Each row of a before or after table is a point. The points were changed in one or more steps. Then noise was added and the rows were shuffled. The steps act on columns, c1 being the first. Write out the steps. A step turns or swaps two columns, mirrors them in a line or flattens them onto one, adds a multiple of one to another, or multiplies or shifts one. Angles are multiples of 10 degrees, from the lower column toward the higher: turns from -170 to 170, lines from 10 to 170 but not 90. Use the fewest steps. Two steps may share a column if one is a turn and the other turns, adds or multiplies; they go together, in the order done. Otherwise the lowest column goes first.

Before (11 x 2):
[[-3.3 -1.3]
 [ 5.6 -1.4]
 [ 6.1 -0.1]
 [ 7.1 -0.3]
 [ 7.0 -1.9]
 [ 6.7 -0.1]
 [-8.5  1.0]
 [ 5.5 -1.6]
 [ 6.8  1.6]
 [ 0.1 -1.0]
 [ 3.8 -2.9]]
After:
[[ 1.0 -7.0]
 [-2.1 -4.1]
 [-0.4 -5.3]
 [-0.9 -0.9]
 [ 1.1 -7.3]
 [ 3.0 -6.6]
 [-0.3 -5.8]
 [ 1.1 -5.7]
 [-0.5 -6.9]
 [-0.6  8.8]
 [-2.2  2.8]]
Steps: turn c1 and c2 by -80 degrees

Before, 14 rows:
[[ -8.2  -3.1   4.9   1.6  -7.0  -4.8]
 [ -6.3  -3.0   5.1  -4.0  -6.7 -11.0]
 [  1.3   7.4  -5.7   1.0  -2.2   3.7]
 [ -4.2  -6.0   1.5  -0.7  -9.5  -1.7]
 [  0.0   1.7  -9.9  -2.4  -4.5   0.9]
 [  1.4   2.9  -1.3   2.0  -6.4   3.3]
 [  0.4  -4.3   1.7   2.1  -1.6  -0.2]
 [ -4.3  -1.6  -8.1  -0.4  -1.0   3.4]
 [  1.9   3.0  -2.1   1.5  -2.9   3.4]
 [  1.4   1.8  -3.3   7.7  -2.2   0.0]
 [ -1.2   0.5  -5.2  -4.0  -3.4   2.9]
 [  0.0  -1.3  -6.5  -4.0  -2.3   0.0]
 [  5.4   2.4  -0.3   6.4  -2.6  -0.1]
 [ -5.4  -4.6   2.6  -0.9 -12.4  -9.7]]
After (14 x 6):
[[ 1.8  3.5  1.7  2.5 -1.4  0.7]
 [ 4.1 -4.7 -0.8  6.5 -3.0  0.8]
 [ 0.4 -4.0 -1.5  0.4 -3.4 -2.1]
 [ 6.8 -2.6 -2.1  3.6 -2.2  1.1]
 [-2.4 -1.2 -7.4 -0.5 -4.3  1.1]
 [ 1.8 -3.1 -0.9  0.8 -7.4 -0.8]
 [ 0.3 -7.2 -4.4 -1.0 -3.9 -3.2]
 [ 5.0  5.3  3.2 -5.5 -5.2  6.3]
 [ 0.7  6.8  1.7 -3.1 -8.3 13.3]
 [ 1.0  3.1 -5.6 -3.2 -2.6 -2.8]
 [-2.0  5.4  3.3 -6.6 -2.9 12.1]
 [-3.4  1.3 -4.5 -2.2 -4.6 -0.8]
 [ 1.0  6.4  1.1 -2.2 -9.0  4.3]
 [-3.6  2.0 -4.1 -1.4 -1.9 -0.2]]
Steps: turn c1 and c4 by -110 degrees; turn c2 and c4 by -160 degrees; multiply c3 by 0.7; mirror c5 and c6 in the line at 170 degrees

Before:
[[-3.0  3.7  5.5 -1.8 -1.2  5.1 -2.2 -2.4  2.1  2.0  0.4]
 [ 5.6 -8.9  0.2 -3.2 -0.8 11.6 -6.2  1.3  4.4  4.7  5.1]
 [ 1.0 -4.7  2.5  4.3 10.0  8.9  4.7  3.7  4.5 -1.6  8.2]
 [ 2.6  1.2  5.5 -8.8  1.3 -3.2  1.3 -3.4  4.9 -2.7 -5.5]
 [ 1.1  1.8  3.8 -6.3 -0.7  1.2 -3.8 -0.7 -2.1 -6.9 -5.7]
 [-1.9  5.8  0.4 -1.1 -1.2  6.4  1.5  6.0  1.2  4.0 -1.3]
 [-1.5  3.2  3.2 -0.5 -0.3  4.4 -1.5  7.3 -5.1  6.9  6.1]
 [-6.0  0.3  2.7 -4.0  2.8  5.7  2.5  3.0 -4.3  2.9 -0.8]
 [ 0.9  0.4 -0.7 -5.1  1.3  2.8  3.8 -3.8  3.3 -4.3  3.2]
 [-0.3  3.6 -0.6  1.1  7.8 11.3 -1.9  5.1 -3.8  8.9  6.1]
 [-4.7  2.4  0.8 -7.1  0.0  0.3 -6.8  2.7  1.2  0.2 -1.9]]
After, 11 rows:
[[ -2.6   3.1   1.2  -4.8  -0.9   6.9   0.6   3.0  -3.2   2.9   2.9]
 [ -3.3   3.7  -1.7  -6.9  -1.9  -0.1  -4.3   2.6   5.1   0.2   0.0]
 [ -0.4   0.3   1.6  -7.3  -5.7   1.8  -4.0  -0.8   1.1  -6.9  -0.7]
 [  6.7  -8.0  -0.9  -3.2   5.0   9.5   0.5   1.3  10.3   4.6  -0.7]
 [ -1.9   2.3  -0.2   1.2   6.1  12.0  -1.2   5.1   1.6   8.9   7.8]
 [ -3.7   4.3  -0.1  -1.1  -1.2   5.5   3.3   5.9   1.7   4.2  -1.1]
 [ -2.3   2.7   2.8  -1.5   6.3   5.8  -3.3   7.3  -1.6   6.7  -0.3]
 [  0.4  -0.4   2.3 -10.2  -5.4  -4.7   3.4  -3.4   1.9  -2.7   1.3]
 [ -3.0   3.7   4.7  -3.5   0.3   4.0   0.7  -2.3   4.2   1.9  -1.1]
 [  0.3  -0.1  -2.5  -4.4   3.3   1.5   5.6  -3.7   0.6  -4.2   1.4]
 [  2.7  -3.2   3.8   3.3   8.3   6.9   8.2   3.7   2.5  -1.8  10.0]]
Steps: flatten c1 and c2 onto the line at 130 degrees; turn c3 and c4 by -20 degrees; swap c5 and c11; turn c6 and c9 by 20 degrees; turn c7 and c9 by -40 degrees

Before (14 x 14):
[[ -4.8   7.7  -8.5   0.4  -1.5  -3.0   0.8  -2.2   1.8  -3.3  -8.8   2.4
    1.6  -1.4]
 [ -1.2  -2.7   1.0  -3.7   1.6  -3.2  -0.8   0.1   1.6   6.0   4.8   1.0
    2.2  -0.5]
 [  0.7  -3.3   2.0   1.3   2.2  -1.3   3.1  -3.6   2.9  -6.7   2.3   0.0
    1.7   2.9]
 [  2.7   5.1  -2.0  -1.8  -8.1  -0.8   4.9  -3.7   3.6   6.1  -6.8  -0.1
    4.3   1.9]
 [  5.6   1.6   2.9   2.1  -2.0   2.3   3.0   7.9   5.4  -1.0   1.4  -2.4
   -2.3   3.1]
 [ -0.2   0.6   3.9   0.4   0.4   4.0   5.9   3.3  -4.0  -0.1  -1.6   4.3
    4.5   5.5]
 [ -1.0   7.2   4.7  -2.1   0.1  -3.5   4.2  -5.0  -6.6   4.0   2.5   3.4
    1.0   4.0]
 [  1.1  -2.7  -2.0   1.9  -7.6  -1.4   3.0  -0.7  -1.2  -2.6   7.8  -0.3
    4.3  -1.3]
 [  4.0   2.9  -0.2  -1.2  -5.4   1.5   3.4   2.3   6.9  -1.8   1.7   1.6
    2.4  -6.0]
 [ -6.4  -5.7   3.3  -4.5  -6.8  -2.0  10.8  -1.7  -2.7   3.4  -0.9  -4.6
    3.7  -3.6]
 [ -3.7   5.6  -4.7 -10.5  -5.7  -9.0  -1.6  -1.6   2.0  -0.4  -2.0  -0.7
    7.3   1.2]
 [  6.0  -5.7  -6.7  -6.2   3.0   0.2   2.4  -0.2   2.3  -2.2   7.6  -0.4
   -0.4   0.9]
 [ -2.7  -5.6   1.6  -7.5  -6.9  -2.2   0.2  -0.2   5.7  -5.0   1.7   1.5
   -3.1   5.8]
 [ -3.6  -1.3  -0.3  -4.0   3.6   5.0   0.1   2.4   6.9  -2.5   6.8  -2.2
   -0.7   3.8]]
After:
[[ -0.5  -2.0  -0.7   1.2  -5.6   0.0   3.1 -11.0   2.9   5.0   2.2   1.6
   -0.4   3.0]
 [  1.4  -9.9  -4.0  -6.8  -0.8  -0.2   0.1  -0.5   5.3   2.8   1.8  -3.5
   -1.1   5.8]
 [ -0.3  -0.8  -2.5   1.1   2.2  -0.1   2.8  23.9   5.5   1.3   1.4  -1.7
    2.7   3.1]
 [  1.4  -1.5  -8.9  -6.9  -6.8  -0.2   2.5  -0.5   2.6   0.2   7.7  -0.6
    0.6   0.9]
 [  1.9  -1.2  -6.7  -9.5   7.5   0.1  -1.5  -4.7   1.8   2.4  -2.1   7.3
   -0.6   1.3]
 [ -0.4  -8.0  -0.8   1.5   2.5   0.0   3.0  -2.1  -1.2   1.5   7.8   4.2
   -0.5  -1.5]
 [ -0.1   2.8 -10.4   1.3   5.7   0.0   0.7  -6.4   1.9   5.7  -9.0   1.0
   -2.3  -1.3]
 [  0.2  -2.8  -7.4  -2.1   5.0  -0.1   3.2   7.1   7.1   2.8   1.9   2.1
   -1.6  -6.1]
 [  0.5   5.3  11.1  -1.8   6.2   0.1   4.2 -15.0  -6.7  -1.4   2.7   0.5
   -3.5   3.9]
 [  0.6   1.3  -7.5  -3.4  -3.9  -0.1   0.3   7.2   6.8   1.9   6.9  -0.5
    2.2   3.7]
 [  0.1   0.6   8.0   0.4   0.1   0.0   6.1  10.0  -4.1   0.7  -1.6   3.6
   -4.8   5.6]
 [  0.7   0.9  -0.6  -3.1  -1.5   0.0  -0.6   0.5   1.7  -6.6   4.6   2.0
   -1.3  -0.5]
 [  0.2  -1.7  -5.6  -2.4  10.5  -0.1   4.9 -11.3   3.5  -3.9  -6.5   4.2
   -0.6   2.0]
 [  0.4  -8.1   6.1  -3.1   1.0  -0.3  10.6  -5.4  -2.8  -5.1  -0.7   4.4
    3.8  -3.4]]
Steps: flatten c1 and c4 onto the line at 100 degrees; turn c2 and c10 by 160 degrees; turn c2 and c5 by -130 degrees; add -1 times c9 to c3; multiply c6 by 0; multiply c8 by 3; turn c12 and c13 by -100 degrees
